Rows are points. The points of each table are mixes of a few directions, plus a little noise. Count the directions of each table, and those that both share. Where both have some left over, give the other angles between the two spaces (their principal angles), to ten degrees, smallest first.
In the rows, zero is written as 128.

First (7 x 2)
[[142 176]
 [123 109]
 [139 166]
 [119  95]
 [135 150]
 [109  62]
 [131 139]]
Second (6 x 2)
[[119  97]
 [145 186]
 [125 119]
 [120 102]
 [117  90]
 [141 174]]
Directions: first 1, second 1, shared 1

First (8 x 4)
[[153 200 125 109]
 [153 188 110 114]
 [106 116 191 128]
 [122  87 106 138]
 [119  88 103 145]
 [125 138 129 134]
 [128  95 162 105]
 [119 113  97 153]]
Second (5 x 4)
[[172 119 115 182]
 [148 124 122 153]
 [ 89 136 139  81]
 [ 85 136 141  76]
 [145 124 123 149]]
Directions: first 3, second 1, shared 0; angles 60

First (9 x 8)
[[143 123 121 146 115 152 177 146]
 [127 114 117 158 157 133 100 187]
 [113 114 125 133 147 134  92 133]
 [124 130 139  91  82 160 187  29]
 [124 137 121 110  94 115 148  73]
 [123 134 105 146 134  78  87 162]
 [107 127 121 121 142  96  65 120]
 [164 147 157 127 131 147 185 167]
 [127 127 146 120 149 137 110 136]]
Second (9 x 8)
[[145 125 122 147 104 159 193 139]
 [139 147 140 146 105 127 126 164]
 [147 114 110 146 153 137 173 169]
 [138 131 145 105 163 122 134 131]
 [160 136 134 151 123 146 185 183]
 [ 97 133 135 105 105 117  74  65]
 [129 112  98 157 131 129 138 155]
 [103 124 133  95 145 108  75  77]
 [ 95 132 136  99 123 106  56  70]]
Directions: first 4, second 4, shared 3; angles 70

First (10 x 11)
[[ 88 129 168 117 128 180 134  97 127 107 116]
 [134 127 147 111 163 169 100 137 116 163 119]
 [166 126 154 100 143 130 132 134 136  99 139]
 [132 209 110 122  33 104 121 118 188 119 109]
 [122  95 147 144 147 116 164 144 109 182 100]
 [159 167  82 114  81  83 112 143 168 116 146]
 [157 176  96 156  95 101  96 126 139  96 133]
 [114  75 115 133 171 121 142 138  99 144 147]
 [ 98 101 117 118 142 139 133 125 121 133 143]
 [108  76 145 163 179 138 148 118  78 119 128]]
Second (10 x 11)
[[177 115 142 140  82 150 105 160 121 116 138]
 [108 136 162 146 138 115 118 129 121 146 143]
 [173 141  60 103 119 159 169 127 143  99 127]
 [ 57  93 155 105 148  83  93 114 111 134  73]
 [145 178  77  68 132 111 143  97 124 110 144]
 [125 164 193 174 130 125 117 147 112 160 181]
 [123 124 134 131 126 139 134 153 112 121 113]
 [ 86 154 128 146 182 104 154  81 150 160 155]
 [130  97 125 121 117 113 101 106 146 129 119]
 [157  78 106 148 106 177 146 165 139 106  91]]
Directions: first 6, second 5, shared 0; angles 30, 60, 80, 80, 90

First (9 x 14)
[[154 117 168 118 109 125 111 152 111 100 151 175 149 101]
 [156 125 165 115 102 127 102 150 108 111 157 197 139 108]
 [139 135  91 115 110 109 158 130 166 116 156 159 105 127]
 [ 60 129  57 135 194  67 138 146 181  81 144  51 161 108]
 [141 138 120 135 108 162 150  92 125 181  96 119  84 167]
 [136 120 134 130 127 139 152 120 133 127 112  96 126 130]
 [119 137 109 142 129 159 147  88 125 186  83  83  92 170]
 [116 137 120 133 133 128 110 123 119 148 126 135 122 140]
 [132 113 188 132 137 135  82 152  84 104 128 135 176 100]]
Second (8 x 14)
[[144 142  91 150 119  55 148  73 131 137  84  99  93  94]
 [110 113 169 103 138 210 106 190 125 118 178 161 167 166]
 [122 124 140 121 131 151 122 145 128 126 141 138 139 139]
 [125 126 135 124 130 141 124 138 127 126 136 133 134 135]
 [138 136 105 141 122  82 140  93 129 133 100 110 106 106]
 [108 111 173 101 139 217 104 195 125 117 181 163 171 169]
 [131 130 122 132 126 116 131 119 129 130 121 123 123 122]
 [145 142  89 151 118  52 149  71 131 136  82  98  92  93]]
Directions: first 4, second 1, shared 0; angles 60
